Rows are points. Each copy is the shape, with its points in the same order, turned, moved and blurred by noise. Say if it was mirrored as well.

Shape (8 x 3)
[[  7  46  26]
 [ 27 -25 -10]
 [ 13 -48 -26]
 [ -4  34  22]
 [ 23  33   3]
 [ 16  -6 -46]
 [-15  31  24]
 [  1 -20  17]]
Copy 1 (8 x 3)
[[  8  47  31]
 [ 12 -22 -12]
 [ -6 -39 -33]
 [ -6  39  24]
 [ 22  33   8]
 [  9   3 -46]
 [-18  38  27]
 [-16 -15  12]]
Copy 1 is: only turned
Copy 2 (8 x 3)
[[ 15  33  46]
 [ 24 -24 -13]
 [  4 -42 -30]
 [ -1  24  38]
 [ 28  25  12]
 [ 13   0 -40]
 [ -9  19  40]
 [  1 -28  22]]
Copy 2 is: only turned
Copy 3 (8 x 3)
[[-51  38   1]
 [ -1 -21 -26]
 [ 29 -30 -24]
 [-37  34   8]
 [-38  26 -24]
 [ 19  10 -48]
 [-30  35  17]
 [ -8 -14  10]]
Copy 3 is: mirrored

Shape (10 x 4)
[[ 56  12 -36  13]
 [ 21  37  -9  49]
 [-12  17  38  -5]
 [-14 -39 -18   0]
 [ 14  -3 -17  17]
 [-19   0 -20 -31]
 [ 16 -24  33  58]
 [ 21 -11 -17  24]
 [-11  12  23 -31]
 [ 25  41  28 -11]]
Copy 1 (10 x 4)
[[ 49 -16 -42  -6]
 [ 25 -15 -31  50]
 [-33 -38  15  16]
 [  0  30  20 -19]
 [ 15   8  -5   7]
 [-29   9 -14 -33]
 [ 32 -10  41  42]
 [ 28   7  -6  14]
 [-36 -29   4  -9]
 [-11 -56 -18  14]]
Copy 1 is: mirrored
Copy 2 (10 x 4)
[[ 49  13 -32 -20]
 [ 22  56 -19   7]
 [-22  13  32 -12]
 [ -7 -35 -26  10]
 [ 18   0 -16  -1]
 [-29 -18 -16 -41]
 [ 21  21  20  50]
 [ 27   1 -19   5]
 [-26  -9  27 -33]
 [ 13  35  28 -44]]
Copy 2 is: only turned

Shape (10 x 6)
[[ 12 -36 -30   1  28 -39]
 [ -8 -25  -3 -16   2 -23]
 [ 30 -15  17 -26   6 -13]
 [-27  30  26   5 -22 -15]
 [  2  -9 -31  17   8  28]
 [ 27 -35 -27  10   9  24]
 [ -3  38  20 -51 -18  26]
 [-36 -16  40 -33  47  -7]
 [  9  12 -14  19  36 -21]
 [-34  32  20 -60 -30 -27]]
Copy 1 (10 x 6)
[[ 32 -24 -17   3  27 -33]
 [ -3 -22   2 -20   4 -13]
 [ 25 -27  21 -19   9  17]
 [-20  34  29  -9 -21   0]
 [ 16   5 -40  19  -4  22]
 [ 29 -27 -30  13   2  23]
 [-13  22  13 -53  -7  57]
 [-40 -11  28 -13  56  12]
 [ 27  20   2  13  29 -10]
 [-28  22  29 -73 -15   1]]
Copy 1 is: only turned
Copy 2 (10 x 6)
[[ 14 -39 -43  -6   9  -3]
 [  3 -21  -3 -27  -2 -14]
 [ 37 -24  12 -31  18  -3]
 [ -2  25  32  -9 -16 -41]
 [ 10   1 -11   3 -28  39]
 [ 25 -24 -11  -1 -15  42]
 [ 19  39  44 -61 -11   0]
 [-37  -2  21 -37  50  -3]
 [ 16  12 -26  14  19  -1]
 [ -2  24  27 -73 -15 -50]]
Copy 2 is: only turned
Copy 3 (10 x 6)
[[ 42  20 -20 -11  25 -56]
 [ 11   4  -5  -9   3 -37]
 [ 34   4  30 -22  -4 -18]
 [-20  37  26  20 -30 -11]
 [ 21  11 -24  22  22  12]
 [ 47  -7 -16  15  30   2]
 [ -8  18  23 -34 -32  40]
 [-34   4  35 -29  38 -28]
 [ 25  57   0   6  29 -23]
 [-32  30  19 -43 -51 -11]]
Copy 3 is: only turned
Copy 4 (10 x 6)
[[ 20 -48 -31 -20  28 -34]
 [ -1 -25 -15 -34  -5 -21]
 [ 37  -7  -1 -37   5  -7]
 [-19  22   8   5 -35 -28]
 [ -3 -16 -30  10  16  23]
 [ 23 -34 -20  -4  20  34]
 [  1  54  -7 -39 -22   7]
 [-29 -10  36 -56  20 -13]
 [  5  -7  -4  16  33 -27]
 [-20  38 -10 -53 -48 -39]]
Copy 4 is: only turned

Shape (14 x 8)
[[-29  -4  24 -44  30  -6 -13  -4]
 [ 37   1  26  20   4  -8 -34 -26]
 [ 47 -35   1  13 -32  29 -32 -34]
 [ 37 -25   1  32 -22  48  -4 -15]
 [-19  21  28  28  27 -20  -2  11]
 [ -7 -36   6  18 -30 -11  23  -2]
 [ -2  -7  -2 -44  42  44  20 -24]
 [-21  10 -17   7   3   4 -18  25]
 [ 51 -14  -7   0  35 -26 -21 -32]
 [ 39  25  34  -3 -17   7  -4   2]
 [-16   5  24 -44  42  13 -56  17]
 [ 27 -20  11 -10  24  31 -10  20]
 [-27  24 -35   7  19 -30 -32  46]
 [-30 -34  26  21  22  44 -22 -30]]
Copy 1 (14 x 8)
[[-55   0  25 -13  21  22 -24  13]
 [ 24  13  16 -22  -4  -6 -46 -26]
 [ 62   4  36  -4  32  -3 -11 -30]
 [ 62  -4   8  20  17  15  -4 -22]
 [-32   5  -8  13 -36  -1 -36   3]
 [  3 -19  16  13  -6 -18  30 -18]
 [-27  -5 -11   1  63  50 -13  -4]
 [-13  27  12  32   1  -2 -12  27]
 [  5  11 -10 -33  36 -32 -43 -20]
 [ 21  30   4 -28 -19  26  -8 -11]
 [-32  14  37 -15  26  30 -56  46]
 [ 19  -7  -4  -9  25  22 -20  28]
 [-34  46   2  31  -7 -34 -22  51]
 [  0 -36  35  40  21  27 -45 -16]]
Copy 1 is: mirrored
Copy 2 (14 x 8)
[[-10 -10 -10 -59  -9 -18 -10 -21]
 [ 22  18  56  -9 -26  -1   1 -25]
 [ 35 -11  26   9 -49  41  17 -16]
 [ 14  10  24  26 -21  65   5 -16]
 [-22  53  15 -17  16 -15 -16 -39]
 [  3  26 -25  13 -16   2  38   0]
 [-37 -55  10 -28  14  26  -2   0]
 [ -6  19 -15   6  -2  -4 -36 -21]
 [ 36 -29  59  -3   4 -17  11 -13]
 [-20  25  41 -20 -39  11  -3  19]
 [  5 -10   7 -74  -4  -3 -54  -8]
 [  5  -5  15 -18  13  34 -19  13]
 [  4  24 -15  12   1 -51 -63 -10]
 [  3  -1  -3 -32   3  48   0 -72]]
Copy 2 is: mirrored
